Each point is reached from the start by the listed moves, each made once or not at all, plus a little noise. Is the number of moves made odd or even? Then give how often each move was made.

Moves:
(1): [ 0.42, -0.06, -0.18,  0.20, -0.01,  0.51]
(2): [ 0.40,  0.54,  0.07,  0.08,  0.18, -0.01]
(3): [-0.11, -0.05,  0.66,  0.20,  0.19,  0.28]
Start: [-0.18,  0.11, -0.12, -0.14, -0.04,  0.27]
Points:
[0.52, 0.53, 0.42, 0.36, 0.32, 1.05] -> odd (1, 1, 1)
[ 0.64,  0.60, -0.25,  0.15,  0.14,  0.77] -> even (1, 1, 0)
[0.10, 0.60, 0.60, 0.14, 0.33, 0.54] -> even (0, 1, 1)
[ 0.20,  0.65, -0.06, -0.06,  0.12,  0.26] -> odd (0, 1, 0)

Moves:
(1): [ 0.31,  0.02, -0.14,  0.18, -0.34, -0.26, -0.05, -0.27, -0.06, -0.20,
  0.00, -0.15, -0.05,  0.22]
(2): [-0.02,  0.32, -0.11,  0.02,  0.18, -0.16,  0.17,  0.30,  0.15, -0.19,
  0.26,  0.02,  0.08,  0.06]
(3): [ 0.21, -0.08,  0.44,  0.22,  0.03, -0.11, -0.32,  0.12,  0.05, -0.02,
 -0.09, -0.22,  0.06, -0.08]
(4): [-0.13,  0.06, -0.18,  0.31,  0.09, -0.24, -0.09, -0.21,  0.06,  0.21,
  0.27, -0.11,  0.15,  0.29]
(5): [ 0.30, -0.05, -0.55, -0.36,  0.27, -0.03, -0.26,  0.57,  0.08, -0.01,
 -0.64, -0.04, -0.25,  0.21]
(6): [ 0.16, -0.01,  0.18,  0.37, -0.14,  0.22, -0.21, -0.25, -0.17, -0.05,
 -0.11,  0.06, -0.13,  0.41]
(7): [ 0.20,  0.23,  0.09,  0.44,  0.25, -0.42,  0.34, -0.29, -0.44,  0.03,
 -0.11,  0.24, -0.33,  0.37]
(8): [ 0.30, -0.08, -0.04,  0.36, -0.30, -0.16,  0.04,  0.41, -0.26, -0.13,
 -0.15,  0.46,  0.02, -0.37]
(9): [ 0.36, -0.14,  0.28, -0.11,  0.03, -0.23, -0.19,  0.20,  0.56,  0.07,
  0.19,  0.16,  0.19,  0.08]
(10): [-0.01,  0.23, -0.19, -0.21, -0.43, -0.03,  0.15,  0.39, -0.10,  0.61,
 -0.13,  0.04,  0.04, -0.10]
(11): [ 0.13, -0.14, -0.16, -0.12,  0.26, -0.14, -0.08,  0.31, -0.09,  0.21,
  0.15, -0.32, -0.28,  0.37]
Start: [-0.18, -0.17,  0.08, -0.34, -0.19,  0.11, -0.21, -0.12,  0.05, -0.24,
 -0.17,  0.14,  0.23, -0.12]
Points:
[ 0.21,  0.47, -0.05,  0.43,  0.21, -0.97,  0.01,  0.45, -0.31,  0.59,
  0.21, -0.24, -0.11,  0.75] -> even (0, 1, 1, 1, 0, 0, 1, 0, 0, 1, 1)
[ 0.52,  0.44, -0.55, -0.06,  0.46, -1.04, -0.32,  1.12, -0.23,  0.64,
 -0.50, -0.27, -0.27,  1.05] -> odd (0, 1, 1, 1, 1, 0, 1, 0, 0, 1, 1)
[ 1.00, -0.09,  0.03, -0.40, -0.03, -0.67, -0.86,  0.81,  0.81, -0.58,
 -0.45, -0.06,  0.25,  0.38] -> odd (1, 1, 1, 0, 1, 0, 0, 0, 1, 0, 0)
[ 1.09, -0.23,  0.07,  0.36, -0.52, -0.62, -0.51,  0.56,  0.17, -0.53,
  0.16,  0.33,  0.04,  0.65] -> even (1, 1, 0, 0, 0, 1, 0, 1, 1, 0, 1)
[ 0.61,  0.13,  0.05,  0.00, -0.35, -1.04, -0.59,  0.65,  0.61,  0.46,
  0.46, -0.48,  0.39,  0.68] -> odd (1, 1, 1, 1, 0, 0, 0, 0, 1, 1, 1)
[ 1.51, -0.10, -0.01,  0.11, -0.27, -0.92, -0.84,  0.65, -0.07,  0.41,
 -0.89, -0.07, -0.58,  1.42] -> even (1, 0, 1, 0, 1, 1, 1, 0, 1, 1, 1)
